Each row is a point. The points of each table are mixes of a few directions, plus a little noise. How many directions does each table use, and how many do they share? Where both have some left over, give the other angles between the two spaces (their principal angles), to ten degrees, smallest first.
In the rows, 128 means zero.

First:
[[119 157 104]
 [147 122 132]
 [135 100 151]
 [153 174  86]
 [ 70 103 153]
 [207 148 106]
 [ 66  91 163]]
Second, 7 rows:
[[129 134 143]
 [127 131 133]
 [115  91  32]
 [119 104  65]
 [138 152 192]
 [129 129 131]
 [138 157 198]]
Directions: first 2, second 1, shared 0; angles 70

First, 8 rows:
[[129 121 129 129 129 132 135 132]
 [149 141 138 139 123 104  77 122]
 [159 125 144 146 125 107  87 133]
 [ 82 130 104 103 134 162 194 122]
 [179 138 153 154 118  82  37 126]
 [124 164 123 120 122 109  84 106]
 [130 104 131 132 132 142 159 144]
 [ 71 102 102 101 141 189 249 139]]
Second, 8 rows:
[[ 85 142 137 137 159 178 145 145]
 [148 120 159 160 112 156  85 132]
 [151 138 134 134  62 147  66  80]
 [141 120 152 154 125 150 100 138]
 [142 127 131 130 105 126 107 112]
 [110 133  90  88 146  85 181 125]
 [126 115 152 154 167 146 137 170]
 [121 128  68  68 147  40 204 122]]
Directions: first 2, second 3, shared 1; angles 50

First:
[[188 135 105 156 135 112 105  90 149 117 131]
 [149 136  97  83 136 157 162 137 132 105 149]
 [155 138  83  57 144 172 186 145 131  94 160]
 [ 85 134 125  69  96 168 125 168 114 113 146]
 [ 88 130 142 113  98 140 101 148 118 129 130]
 [ 70 104 186 179 146  90 145 137 108 176  90]
 [174 122 119 157 173 104 170 101 139 135 118]
 [103 138 144 144  67 125  29 126 128 125 128]
 [184 113 138 214 181  68 146  75 145 156  97]
 [135 133 129 143 110 120  88 116 135 125 128]
 [ 77 125 142  91 119 151 150 166 109 131 131]]
Second, 9 rows:
[[155  87 118 131 136 146 156 118 144 151 128]
 [111 162 137 135 140 120  98 120 108 125 141]
 [213  47  87 124 146 156 211 111 178 149 118]
 [115 203 135 144 168 110  79  99  91 120 161]
 [128 155 124 122 120 110 127 138 126  97 123]
 [121 157 129 122 118 110 119 139 122  99 122]
 [134 124 127 134 143 135 125 116 125 140 138]
 [171 109 100 113 115 120 177 140 159  98 105]
 [  7 107 193 130  67 145  58 169  97 173 117]]
Directions: first 3, second 3, shared 1; angles 70, 70

First, 8 rows:
[[ 86 103 108 119 122 130 138 130 125 141 130 155 151 113]
 [130 141 171 107  91 140 137  92 109 116  72 149 160 132]
 [136 112  50 175 204 101 110 200 165 147 233  79  57 126]
 [197 163 162 173 107 134 106 154 109 134 110 100 107 125]
 [142 138 123 118 160 120 124 114 150 108 147 100 101 147]
 [ 72  81  98 145 101 135 138 171 104 176 135 178 170  84]
 [189 179 212 128  71 148 119  90  97 104  44 128 145 142]
 [ 66 103  98  66 171 117 154  73 166  96 152 137 133 156]]
Second (11 x 14):
[[132 120 113 229 112 171 124 166   7 143  29 138 117 161]
 [146 180  94 132 149 123 125 129 142 126 118 127 171  68]
 [102  67 154 104 107 126 137 115 142 118 161 124  67 177]
 [156 119 231  98 111  99 104 135 119 167 155 151 177 192]
 [157  90 172 101 128  71 110 105 107 129 182 156 131 130]
 [123 176 158  70 108 141 134 131 234 140 153 108 163 111]
 [119 128  87 162 185 126 126 130  74 125 106 131 141 160]
 [142  67 133 157 105 106 121 118  58 115 130 149  77 123]
 [110 133  62 140 154 136 141 118 133 102 122 115 104  94]
 [112 117  88 118 125 131 143 113 158 101 143 116  86  89]
 [109 212 116  99 123 177 143 148 233 141 108  92 175 103]]
Directions: first 3, second 5, shared 1; angles 70, 90
